Rows are points. Examples show where two turns around zero, p and q, send a point. Write where each new point lands after one turn and then the other. Backwards means that the second turn is done in reverse. Each puzzle has new turns, and all numbers are rounded.
In the rows, zero is written as 128.

Turn p:
[126 130] => [130 130]
[108 122] => [121 148]
[113  93] => [ 92 141]
[165 168] => [170  93]
Turn q:
[109 143] => [147 143]
[110  91] => [ 96 154]
[119 137] => [139 135]
[180 155] => [142  71]
[122 115] => [117 137]
Where do these land?
p, then q: [ 88 103] => [172 145]
p, then q: [159 135] => [ 96 127]
p, then q backwards: [137 146] => [132 148]

Turn p:
[135 154 142  89] => [145 123 168 151]
[106 166  95  96] => [172 140 165 104]
[121 111 142 125] => [105 132 132 131]
[139 108 139 179] => [108 130  75 136]
[146 158 113  98] => [164 109 154 133]
[139  84 133 138] => [ 90 109 111 121]
[109 115 132 171] => [112 154  90 120]
Turn q:
[109 119  85 111] => [154 158 105 150]
[172  87 133 164] => [140 124 128  59]
[117 124 142 156] => [141  99 134 121]
[134 118 146  76] => [ 83 143  98 135]
[125 168 125 118] => [117 137 154 157]
[111 151 136 143] => [133 108 147 146]
Where do these land?
q, then p: [151 187 157 103] => [104 196 126 145]
q, then p: [115  86 143  99] => [144 123 131  76]
q, then p: [146 153 146 147] => [ 99 141 142 149]
p, then q: [ 95 108 120 144] => [120 142 128 168]
q, then p: [135 137  94 134] => [149 121 124 157]
p, then q backwards: [126  97 108 140] => [144 102 152 125]

Turn p:
[178 109 134 157 135 127 160 129] => [150  84 119 151 105 116 104 107]
[120 108 130  80 182  96 105 151] => [127 142 127  69 175 116  86 118]
[140 118 135 166 144  92 134 126] => [130 118 125 164 138 113  88 127]
[116 143 117 132 108 166 121  84] => [125 153 130 147 109 162 168 111]
[ 94 129 120 143 112 159 164 132] => [140 108 115 145 138 152 169 152]
[128 137 147 128 100 125 157 111] => [115 118 106 148 119 110 156 123]
[137  89 149  94 152 101  55 163] => [ 98 152 131  62 127 127  57 139]
[112 150  89 111  94 140 120 124] => [146 163 139 122 114 128 168 147]
[127 169 132 140 124 146 137 133] => [120 114 159 142 128 127 157 128]
Turn q:
[ 91 108 144 126 125 153  93  96] => [ 88 162 126  92 127 129  99 125]
[146 131 119  97 114 145 174 160] => [151 105 118 171 147 162 117 147]
[129  96 138 142 116 109  92  84] => [ 73 133 129 108 126  99 135 101]
[141 120 103 122 136 139 140 191] => [173 139 137 180 137 129 113 127]
[109 106 160 170 113 151 111 109] => [ 93 172  99 112 107 135 134 110]
[121 142 125 112 111 110 150 190] => [173 104 117 166 105 129 101 134]
[131 150  96 131 157  93 155 103] => [147 101 133 109 148  97 162 159]
[155 153 134 111 172  97 144 122] => [141  98 170 127 121 124 162 157]
[130 144 133 141 108 152  93  97] => [112 139 125  88 134 146 129  92]
Where do these land?
p, then q: [121 119 157 140 147 147 136 145] => [110 161 131 139 137 123 108 138]
q, then p backwards: [122 128 131 132 145 121 141 103] => [111 136 134 114 112 129 129 147]
p, then q: [100 110 127 147 122 116 128 118] => [160 151 129 125 134 122 133 120]
p, then q: [135 129 176 133 111 118  98 104] => [131 136  94  86 120 109  98 128]
q, then p: [148 134  77 111  69  98 139 184] => [161 148 116 166  95 150  53 100]
q, then p backwards: [131 163 123 106 163 183 151 140] => [ 88 117  76 144 149 157 109 146]
p, then q backwards: [ 98 142 121 142 135 145 119 103] => [158 117 135 131 137 162 136 130]
q, then p: [149 125 118 163 117 110 129 111] => [153 131 103 148 148 114 138 115]
p, then q backwards: [116 122 119 141 175 144  97 120] => [140 136 126  98 125 176 107 133]
p, then q: [158 143 136  61 101  71 149 192] => [123  47 158 163 102  68  97 146]
p, then q backwards: [131  95 121 133 122 155 121  87] => [131 140 155 149  98 158 133 150]

Turn p:
[156 140 146  99 149 105 106  96  98 157  93] => [ 94 142 158  94 132 175 123 138 105 164 125]
[ 82  86 154 170 105 121 170 154 116 107 145] => [162 129 133 199 172  90 123 115 119 111 121]
[129 146 106 164 159 129  99 153 146 161 129] => [124  97 126 110 133 138 119 126 188 135 100]
[147 140 100  93 135 110 110 144 137 119 164] => [131 135 146  99  88 111 153 112 151 132 147]
[151 149 103 160 140 129 120 103 151  89 136] => [120 147 108 112 110 144 115 107 152  75 124]
[167 157 131 121  94 116 150 149 165 157 146] => [176 100 120 107  87 134 125  94 114 145 114]
[112 157 134 118 143  96 136  76 151 134 166] => [121 106 145 126 122 173 169  94 122  97 151]
[124 129 151  87 122 114 106 153 146 124  98] => [125 145 127 123 111 123 166 147 113 160  96]
[113 137 160 148 125 167 169 124  85 103 124] => [165 145 119 145 173 133 105 162 104 104 152]
[101 115 163 126 104 137  96 100 110 157 113] => [105 119 129 174 130 163 127 156 113 160 133]
[133  84 143 142 139 159 141 102 103  84 136] => [114 152 143 154 138 109  97 155 107  80 145]
[137 119  93 148  92 143 143 157 110 110 111] => [143 151  90 132 134  90  92 117 135 141 135]
[113 105  80  90 158 139 117 154 147 163 104] => [ 85  93 118  91 132  83 149 141 143 160 120]
Turn q:
[112 166 134 137 138 121 121 129 131  98 126] => [120 157 145 129 152 107 134 103 127 120 133]
[166 152 142  83 108 141 113 129 142 138 163] => [114  95 136 100 158 140  93 142 152 104 156]
[104 127 137 125 117 135  72 121 143 117 137] => [103 144 152 138 111 136  91 101 150 124 129]
[135 134 132 178 133 170 142 145 109 180 148] => [116 133 133 146 138 135 156 194 163 158 110]
[ 94 114 151 106 126 108 138 103  81  86 119] => [114 147 102 149 139 143 119  97  74  98 102]
[ 97  93 170 109 132 119 155 134 119 160 115] => [ 88 102  79 131 110 140 149 122 116 135 102]
[ 98 115  64 112 103  99 176 116 156  98 156] => [174 137 116 131  91 139 168 110 123  60 166]
[142 116 137 167 143 110 108 110 147 146 130] => [123 108 156 160 111 112 128 131 126 159 138]
[138  96  86 125 165 129 105 147 134 147 132] => [169 120 118 137 113 154 122 118 155 170 140]
[142 167 124 135 139 139 172 128 128 144 128] => [128 130 130 107 158 119 169 157 123 131 143]
[103  63  99 137 146 146 132 106 141 111 108] => [159 130 139 137  75 168 146 103 112 139  98]
[138 148 181 145 120 130 124 156 121 109 135] => [103 120 134 135 164  90 119 128 142 118  95]
[195 173 108 105  93 116 107 140 113 129  67] => [153 141 122  65 144  80  69 158 100 145 151]
Where do these land?
q, then p: [144 127 136 130  93  88 148 165 161 109 151] => [109 163 144 140 107 103 138  78 119 100 108]
q, then p backwards: [110 162 106 118  96 123 129 111 123 176 102] => [143 134 105  81 123 160 105 106 104 103 114]
p, then q: [101 163 147 125 159 164 160 165 154 164 161] => [184  55 110 117 124 133 130 121 129 134  97]
p, then q: [172 128  93 120 158 162 127 127  97  98 150] => [116 120 125 125 152 120  89  85 159  87 154]
p, then q backwards: [150 157 155 139 163  91 143 167 146  93 106] => [120 130 115 135 130 181 153 155 121  69 104]
q, then p backwards: [138 163 160 106 101 142 115 118 150 103 115] => [160 103 104 129 176 121 148 114 121 125 123]
p, then q: [ 99 132 134  94 152 123 142 104 132 106 121] => [136 138 105 132 160 139 165 120 118 107 115]
q, then p: [131  93 122 112 115  96 159 111 125 135  81] => [119 155 126 131 129 106  99 108 115 168 173]
p, then q: [155  81 122 159 104 103 109 106  90 152 158] => [ 67 131 170 173 109 125 101 132 139 138 125]
q, then p: [115 150 115 160 106 131 128 130 127 104 116] => [157 155 126 118 132 155 144 113 125 131 116]
p, then q: [139 104 129 127 140 160 135  99 112 164 130] => [119 128 110 160 121 149 103 111 156 133 102]
q, then p: [100 116 121 162 117 129  78 163  85 130 117] => [126 123  83 117 123 172 124 109 171 152  96]
p, then q: [109  88 124 113 160 155  92  98 164 130 155] => [124 137 109 149  92 108 150 100 144  83  83]

Turn p:
[164 119  84 124 160 100 120 129 105 118 173 105 104 140] => [128  77  77 144 128 145 122 137 169 140 152 112 141 148]
[154 147 158 110 115 132 126 105 109 123 127 131 102 101] => [102 139 115 118 121 125 121 121 132 137 123 170 101 160]
[133 125 154 164 151 160 146 105 143 153 140 162 148 161] => [139 115 125  86 121 149 147 125  73  97 139 111 106 113]
[156  98 148 138  87 112 112 169 156 143  86 151 124 160] => [159 135 169 126  62 130 121 151 140 131 127 145 112  83]
[122 103 121 165 110  93 153 157 138 158 110 118 155  84] => [162  97 184 134 149 138  97 121 128 151  89 130 129 113]
[ 94 156 118 128  99 105 119  97 115  93 171 143 106 105] => [120 155  95 103 178 139 151 116 164 145 121 160 148 132]
[115 130 156  93 126 165 150 145 117 147 137 133 148 136] => [112 123 130 129 133  74 137 119  97 113 132 130 107 112]
[119 174 147 141 120 104 143 113 154 102 144 106 150  99] => [137 157 127  94 154 125 123  90 143 154  98 106 121 153]
[114 117 139 132 119 156 155 118  99 151 121  87  89 166] => [139 129  88 187 121 133 137 109  93 116 126 143 103 113]
[ 97 134  98 143 115 128  94 162 141 148 120  90 101 101] => [170 143 141 166 138 122  96 111 136 136 140 147 177 135]
[137 148 149 112 125 173 169 155 152  95  95 125 119  91] => [129 170 166 140 146  96 111 129 132 107 134 122  71 160]
[124 127  95 130 155  96 127  83 146 157 133 163 144 161] => [132 109 110  98 125 158 158 172  96 155 128 102 157 123]
[143 119  82 108 128 133 105  97 102  96 167  92 141  98] => [ 94 113  79 133 157 125  94 136 167 112 108 120 162 153]
[ 97  91 161 123 155  97  94 132 159 115 103 151 128 157] => [100 153 160 120  99 156 134 128 122 155 164 106 145  79]
[151 133 111 110 154 167 108 156  86 121  93 163 162 161] => [ 98 104 156 139  87 102 169 154 127  70 139 115 141 143]
Turn q:
[101 139 128 116 148 164 119 104 131 158 150 156 183 137] => [117 129 120  75 177 113 158 142 123 163 131 137 103 126]
[172 108  94 152  88 140 101 163 109 112 115 110 134 103] => [136 151 181 163 118 134 111 149  93 134  94 117 167 125]
[ 98 132 123 115 128 112 136  98 179 154 135  92 139 116] => [134 130  88  76 126 131 110 115 160 137 113  99 143 129]
[145 156 110  87 139 133 129  85  89 125  97 174 126 122] => [ 98  99 127 149 123 124 164 106 124 158 103 153  92  81]
[ 89 130 166 117 127 117 172 136 139 161 109  93 122 139] => [130 103 100  93 125 122 126 105 159  86 121 145 145 168]
[146  87  91 116 122 132 101 171 141 119 117 161 132 104] => [113 154 148 169 125 137 119 159 133 181 124 142 158 138]
[131 148  96 137 197 146 123 120  94 119  95 145 142 106] => [107 143 165 138 150  96 143  73 131 157 142 152 121  91]
[143 152 112 109 133 164 126 124 116 101 126 151 151 155] => [ 93 130 130 124 134 128 159 136  86 138 140 143 122 100]
[113 151 161 139 154  84 169  99 151 163 136 111 136 193] => [138 131  66  85 126 138 127  78 123  93 142 128  82 168]
[103 119  82 125 113 143 116 115  90 106 144 163 134 141] => [102 127 133 149 176 146 115 155 114 137 122 146 110  88]
[143  98 164 163 109 121 157 122 150 113 123 115 101 113] => [140 123 155 132  96 164 125 127 156  95 138  97 131 155]
[158  78 112 111 120 143  69 141  89 102 134 130 132 109] => [148 167 169 162 118 125 129 181 124 147 109 157 134  92]
[139 115 145 139 125 128 137 161 160 113 150  81  81 125] => [134 141 127 135  87 114  98 146 142  87 155  98 156 148]
[113 143 177 155 102  94 117 146 152 103 122 109 107 137] => [179  99 115 131 105 153 112 124 119 101 162 118 151 145]
[153 123 136 132 104 101 135 163 114 106 159 123 120  92] => [154 136 131 182 128 124 141 148 131 109 122  96 151 136]
[101 169 152 135 140 126 141  99 143 192 136 134 108 156] => [127  84  95  85 132 101 111 104 131 126 132 121  79 157]
Where do these land?
p, then q: [126 122 133 111 121 126  86 140  93 130 121 120 100 144] => [127 115 129 127 169 165 126 140 121 146 129  99 124 139]
p, then q: [109 102 104 101 131 143 112 123 139 102 109 155 120 110] => [147 122 117 127 157 104 138 130 122 132 173 127 157 140]
q, then p: [147 109 161 136 111 126 130 162 101 161 124 107 116 148] => [126 138 134 125  84 143 168 134 164 117 128 127 108 109]
q, then p: [161 133 146 157 155  95 145 107 150  98 136  82 180 172] => [108 146  62 130 142  99 156 135 142 106  98 130 106 192]
p, then q: [133 149 132 114 159  86 169 103 181 113  74 134 200 116] => [153  99 112  85  87  79 120 103 127  71  99 181 160 155]
q, then p: [103 121 128 165 124 151  95 172 106 145 149 146 118 139] => [115  89 134 112  93 138 143  97 144 133 175 128 137 115]
p, then q: [114 158 114 121  93 125 114 113 115 135 131 140 134 127] => [108 125 112 139 137 142 154  99 117 148 121 140 134 139]
p, then q: [155 138 114 168 132 108 147 134 156 141 115  94 111 172] => [111 139 167 125  87 123 113 140  92 110  90 100 126 136]
p, then q: [ 76 111 109  64 117 121 147 117 152 121 153 159 133  98] => [151 142  95 145 161  68 132  88 160 155 147 139 143 150]
p, then q: [148 114 143 145 116 165 128 113 109 146 134 147 113 160] => [100 118 146 174 137 145 132 153 130 120 129 125 133 102]
p, then q: [156 140 130 152 118 174 131 158 112 132 127  73 130 150] => [140 141 148 146 100 183 105 122 100 116 126 106 117  91]
p, then q: [140 144 170 142 114 148 103 146 140 126 142 123  90 129] => [123 107 108 141 119 137 133 153 112 146 127  95  92  99]
p, then q: [102 166 106  77 206  82 195  82 156  95 110 157 169  96] => [122 143  81  76 134  48 100  84 150  57 133 187 137 176]
q, then p: [155 119 105 113 117 124 114 144 117 129 153 159 120  95] => [173 111 158 142 120 144 124  97 116 136 123 129 129 131]
q, then p: [122 114 127 135 136 140 100 110 127 165 138 111 119 103] => [128 139 139 126  89 120 107 131 131 168 139 135 129 134]
q, then p: [100 107 126 148  97 134 130 124  94 111 134 142  96  89] => [126 136 165 117 118 153  84 100 130 110 158 111 116 115]

Turn p:
[144 147 123 127 112 142 119 118 106 133 131 130 117 124] => [112 127 131 129 117 106 110 126 119 131 110 124 138 142]
[119 136 140 132 115 116 175 128 134 114 128  98 147 120] => [142 120 106 142 124 140 163 131 127 147 141 122 166 128]
[ 92 127 114 126 156 134 129 124 115 140 137 126 135 155] => [139 109 136 115 140 116 132 125 120 153 148 112  96 118]
[127 102 119 119 116 124 111 116 124 114 127 132 146 128] => [120 147 124 136 145 141 105 138 127 126 145 117 126 130]
[129 144 130 114 113 124 117 126 140 139 145 120 115 127] => [124 106 121 115 127 123 115 125 137 112 119 121 142 126]
[141 111 130 153 130 122 119 119 142 117 142 148 134 141] => [119 148 129 136 143 118 124 142 155 126 134 144 120 112]
[135 144 132 119 140 109 116 116 126  92 123 110 117 126] => [ 99 141 127  97 127 147 138 131 128 138 121 119 144 123]
[134 130 120 117 164 225 145 122 165 145 122 141 137 118] => [110  97 144 180 110 132 148  83 165 129 123 118  71 167]
[138 113 122 125 137 113 119 143 112 133 141 141 125 110] => [125 144 123 126 127 118 129 136 107 100 129 128 116 119]
[135 132 113 146 114 134 116 166 141 132 127 125 121 121] => [154 147 123 121 106 117 121 114 145 108 121 129 129 132]
[140 143 168 120 116 120 120 146 119 109 123 144 122 130] => [116 130 155 123  98 139 123 147 125 118 128 145 152 118]
[139 136 138 122 127 113 119 122 114 144 116  72 127 117] => [125 127 121 114 139 135 129  86 100 131 119 120 165 120]
[133  93 117 119 135 130 135 120 123 127 123 147 117 148] => [121 133 128 126 148 127 122 139 123 128 148 151 103 146]
[ 76 112 124 163 114 110 151 114 140 139 126 135 125 124] => [179 123 130 135 167 124 145 157 137 141 122 120 130 128]
[138 149 130 116 130 106 128 140 119 143 110 150 135 132] => [133 122 121 125 105 137 114 138 106 132 113 148 121 112]
Turn q:
[130 128 133 130 146  86 120 125 124 129 141 152 141 115] => [129 143 154 105 102 129 122 127 108 133 126 140 105 126]
[ 75 110 117 112 135 135 122 118 124 148 156 127 127 114] => [124 147 110 102 148 123 110 139  94 117 108 117 139 158]
[104 127 129 113 136 126 139 134  98 155 138 112 136 116] => [133 148 113  95 138 134 113 150 133 131 111 132 143 131]
[130 140 144 142  94 138 116 115 137 125 138  96 113 135] => [ 94 131 125 157 155 139 151 138 139 130 123 129 127 131]
[103 101 133 115 145 127 115 160 123 133 129 119 138 110] => [138 127 133  96 127 126 121 129 122 154 109 105 144 150]
[161 138 116 119 108 144 107 111 134 130 137 117 132 136] => [110 120 132 167 122 126 134 138 121 121 120 140 149 111]
[141 121 122 124  92 131 147 116 140 110 111 118 133 132] => [114 108 109 136 141 121 152 110 128 132 137 139 132 104]
[145 152 107 131 112 116 129 123 141 123 121 110 112 141] => [ 98 115 125 143 123 126 134 137 141 112 136 120 119 103]
[141 102 137 134 157 114 140 117 116 125 118 137 119 136] => [146 114 148 110 126 153 117 110 130 117 137 141 124 129]
[144 145 129 120 109 130 121 132 118 108 124 145 101 145] => [131 121 141 143 121 110 158 130 147 100 131 131 125 125]
[112 122 125 119 147 148 141 141 130 139 161 123 106  87] => [122 129 121 107 136 116 108 158 120 134 148 130 148 172]
[122 121 156 133 154 121 133 139 127 150 104 170 160 110] => [162 156 129 112 102 125 105  93 131 156 126 141 117 140]
[104 132 148 112 166 130 123 122 138 132 103 135 154 110] => [143 166 126 113 114 138 111 100 119 145 141 107 143 132]
[142 147 136 128 116 136 135 134 148 116 137 126 143 165] => [136 122 108 161 112 143 155 136 128 130 131 123 116 116]
[148 137 106 164 114 143 133 128 114  93 119 126 121 142] => [142 102 143 155 156 114 137 137 141 122 145 126 111 101]
[147 125 111 151 116 123 128 132 135 132 110 137 110 153] => [125  98 131 147 126 124 122 115 148 112 122 129 105 118]
Where do these land?
p, then q: [125 125 131 128 116 151 126 123 144 143 112 113 140 150] => [121 127 135 155 127 146 112 115 110 124 118 141 127 139]
p, then q: [152 123 134 132 134 105 152 106 146 112 135 144 113 130] => [153 123 105 113 114 104 115 121 123 128 140 109 111 139]
q, then p: [124 122 117 100 124 158 134 154 120 133 153 111 149 150] => [149 159  98 143 106 129 120 101 114 133 145 137 118 136]
q, then p: [145 157 131 144 140 113 124 129 122 123 119 141  93 128] => [125 120 142 114 127 133 141 146 164 109 129 131 152 122]
p, then q: [126 100 122 124 126 133 125 144 115 149 125 149 146 140] => [127 124 165 138 129 122 132 148 132 116 126 141 115 143]
q, then p: [119 116 126 105 101 154 121 129 116 135 132 122 148 107] => [141 134 107 141 121 139 122 127 101 150 123 132 108 103]
q, then p backwards: [135 114 140  86 147 148 129 148 127 156 124 117 154 117] => [134 164 126 131  85 112 137 135 126 112 104 103 131 132]
p, then q: [112 158 131 136 123 102 144 133 134 111 112 141 125 126] => [134 114 104 130 112 107 125 123 153 149 121 136 144 124]
p, then q: [122 139 115 141 148 102 106 112 157 112 134 149 108 122] => [118 126 117 114 108 110 126 110 147 129 155  94 150 141]
q, then p: [145 154  96 140 111 114 115 111 123 128 119 134 117 113] => [141 140 144 114 136 141 144 157 127 109 111 112 141 108]
p, then q: [126 141 128 162 137 140 141 125 135 110 125 142 106 111] => [124 126 101 123 112 134 136 109 158 132 144 125 108 121]
p, then q: [111 134 121 148 154 105 147  93 119 114 122 126 101 131] => [145 131 101  92 102 138 104 125 155 121 135 124 139 132]
q, then p backwards: [123 116 161 106 120 158 113 132 102 127 137 118 162 146] => [117 137 137 162 113 104 153 122 135 124  93 112 130  99]
q, then p: [116 103 145 117 112 126 123 136 136 170 160 114 127 135] => [155 126 138 124 115 139 102 122 124 160 139 139  97 151]
p, then q: [132 122 124 137 130 110 128 133 131  93 104 121  95 122] => [149 144  96 136 101 123 142 130 140 116 138 119 142 118]
q, then p: [136 124 126 143 125 129 119 141 121 134 135 105 164 120] => [150 126 137 142 124 125 121 103 108 113 110 133 117 123]
